Each row is a point. The last column is the point's height on a tilted bowl or saddle (a function of degree 2), plus a little noise. Along how many of its main directions does it bend up, bend down or stay straight?

Points (10 x 3):
[[  0.6  -2.0   9.0]
 [ 11.4  12.2  15.7]
 [ -5.0  14.9   9.2]
 [ 15.2  -5.5  17.3]
 [-23.8  -7.2   9.3]
 [ 12.7  -1.1  15.1]
 [-32.6 -24.6  21.9]
 [ 18.1  15.0  21.4]
 [ -0.6   8.1   8.8]
 [ -3.2  25.2  14.4]]
Directions: 2 up, 0 down, 0 straight

Points (17 x 4):
[[  7.8  18.8 -14.8  -6.7]
 [-16.7 -10.1 -17.8  -9.8]
 [  6.2 -18.8  -1.1 -17.0]
 [ 13.4 -22.5   5.9 -25.3]
 [-20.3   9.6   0.7  -4.7]
 [ 21.0  -4.1   5.7 -15.7]
 [  3.2  12.9  -5.3  -3.6]
 [-26.9  -2.1   3.5  -8.9]
 [  9.3   3.0  -4.7  -5.7]
 [ -7.6 -15.8  -2.5 -12.1]
 [-11.0  -5.0  14.1 -12.1]
 [-15.4   4.2   6.3  -5.8]
 [  6.6   0.6  -3.8  -5.6]
 [ 22.3  35.5 -20.6 -23.0]
 [ 18.1  11.4  -6.1  -8.6]
 [ -8.5 -23.8 -41.5 -35.5]
 [  0.6  30.0   4.5 -12.0]]
Directions: 0 up, 3 down, 0 straight

Points (17 x 4):
[[  0.9  -2.4   0.3  -5.5]
 [-16.1  22.1  -1.0  -5.1]
 [ 13.9  -2.9  18.9  -9.0]
 [-17.0  -7.1  -8.3  -0.1]
 [-23.1  -2.4  -1.4  -0.4]
 [  3.6   9.7  26.0  19.8]
 [ 14.7   6.0 -26.7  29.8]
 [-10.3 -11.2  30.1   0.4]
 [-21.7  20.1  11.3   4.5]
 [ 19.1 -16.4  -9.4 -11.9]
 [ 23.0 -33.1  -8.3 -38.2]
 [ -9.0 -24.6   8.6 -18.0]
 [ -3.0 -10.1  -7.7  -5.0]
 [  0.7   0.7  -5.3  -1.3]
 [-15.5  20.4  10.0   7.2]
 [  4.0 -13.2   5.8 -17.3]
 [-13.7 -27.9   3.5  -9.2]]
Directions: 2 up, 1 down, 0 straight

Points (23 x 5):
[[ -6.3 -20.3   2.7  -4.0  -5.3]
 [-21.5  -0.7  -1.1  -0.3 -14.1]
 [ -7.9  -7.7  32.7  -7.3 -12.4]
 [  0.0   5.3 -28.9  -1.0 -10.0]
 [  0.7  21.2  -6.3 -16.9 -18.1]
 [-22.2   2.9  14.7  32.9 -23.5]
 [ 17.5   8.3  40.0 -32.0 -42.6]
 [-14.6  -3.8  14.8   7.4 -11.1]
 [ -1.0  -0.9   8.9  21.4  -8.6]
 [ -1.7  -2.9   0.2   4.6  -7.6]
 [  2.3   8.9  13.9   3.6 -14.9]
 [-12.2  14.0   4.1  10.5 -18.3]
 [-27.9   9.0  -5.2   0.3 -20.5]
 [ 20.5  -1.8  -3.4   2.8  -4.9]
 [ -6.7  -0.6 -15.4  19.4 -11.4]
 [ -1.6   0.2 -16.3   3.8  -7.8]
 [  3.3 -20.3  12.7 -23.7 -12.3]
 [ 24.1 -10.6  -5.7  20.7   2.1]
 [-17.9 -14.6  -8.9   1.5 -11.7]
 [ 12.9 -25.9 -33.4  -2.1  -7.1]
 [ 25.9   6.5  -1.6  13.7  -7.9]
 [-16.4 -40.8  -1.3   8.1  -9.3]
 [ -7.2  -9.6  -0.2  -7.8  -8.0]]
Directions: 0 up, 2 down, 2 straight

Points (38 x 7):
[[ -5.0  -5.5   8.4  -4.1   0.6  -1.0  -3.6]
 [  4.4 -17.2  12.1   0.7 -10.0   5.4  -3.6]
 [  4.5  -6.6  23.7  12.2  -2.7 -30.5 -16.8]
 [-10.6   5.5 -12.1 -11.8  19.1  12.9 -12.4]
 [-28.4  -2.6   0.8   6.4  13.4 -13.5 -12.1]
 [  7.0 -29.5  14.0   2.9  -1.4  -5.2  -3.4]
 [ -6.9  32.4  -7.6   1.5   1.0 -19.7 -18.0]
 [-19.0   7.7  16.3 -29.2   5.0   1.7 -19.5]
 [ -1.6   9.7 -23.0  25.2  24.5   7.6 -17.2]
 [ -2.5  41.0  18.1  23.4 -12.1  -0.5 -29.5]
 [ 12.6   4.6 -13.2 -10.3 -18.1   6.6  -8.0]
 [ 11.1 -25.9 -17.7 -31.2 -15.2   7.7 -19.4]
 [-19.3  -4.5   4.4   7.6 -13.2  -9.2 -11.2]
 [-22.7  22.0  -2.3  28.2  14.7   4.9 -22.8]
 [  5.8 -15.2 -18.5 -15.8  33.0  -0.5 -15.6]
 [ -0.6  17.1   4.1   6.1  19.2  31.5 -20.8]
 [ -3.1 -19.1  16.1  28.0   2.9   1.8  -7.1]
 [-13.9 -17.6  34.2  -5.8  -0.1  -3.5  -6.8]
 [ 17.3  17.6  -7.7  14.8  -8.6   0.2  -7.7]
 [-18.6  16.8  11.7   9.9 -18.9 -27.7 -27.4]
 [ 10.7   0.2  37.5  -1.2   8.3   2.8 -15.3]
 [ -2.1  -5.3 -20.9   1.4  15.7  -5.9  -8.2]
 [ -2.0   6.8 -23.0   6.9  -0.4 -16.9 -12.0]
 [ 16.4   4.8  22.0  -3.1 -30.6   6.2 -16.3]
 [ 13.6  12.0  -3.0   8.1  41.9 -23.5 -27.0]
 [ -7.3  -9.4   3.7  -4.2  19.2  -8.8  -6.1]
 [ 13.0   7.4   4.0  -9.7   4.9 -21.8  -9.7]
 [ -6.2   7.9 -20.5  -8.3 -21.3 -29.2 -24.4]
 [ 19.0 -20.6  19.7   0.9   1.3   1.7  -5.7]
 [ 11.1   3.4  -7.9  18.1  10.0   5.7  -7.0]
 [ 26.2  -0.9  -7.0 -12.9  -7.5  19.3  -8.9]
 [ 10.0 -14.5  12.0  -6.3  -4.5  -9.6  -4.8]
 [-17.7  -2.4  15.5   0.8 -18.8  -0.6 -11.6]
 [-11.5  17.5  13.7  -3.2  -1.4  13.2 -14.4]
 [ 31.0   3.1 -15.1  10.2  28.7  -5.2 -15.3]
 [ 15.5 -21.2 -15.3   1.7  14.4   7.3  -7.4]
 [-12.8   7.2  -9.5 -12.2  -5.6  -1.0 -10.4]
 [ -7.7  -7.1   5.1   0.9  13.1 -36.8 -17.5]]
Directions: 0 up, 5 down, 1 straight
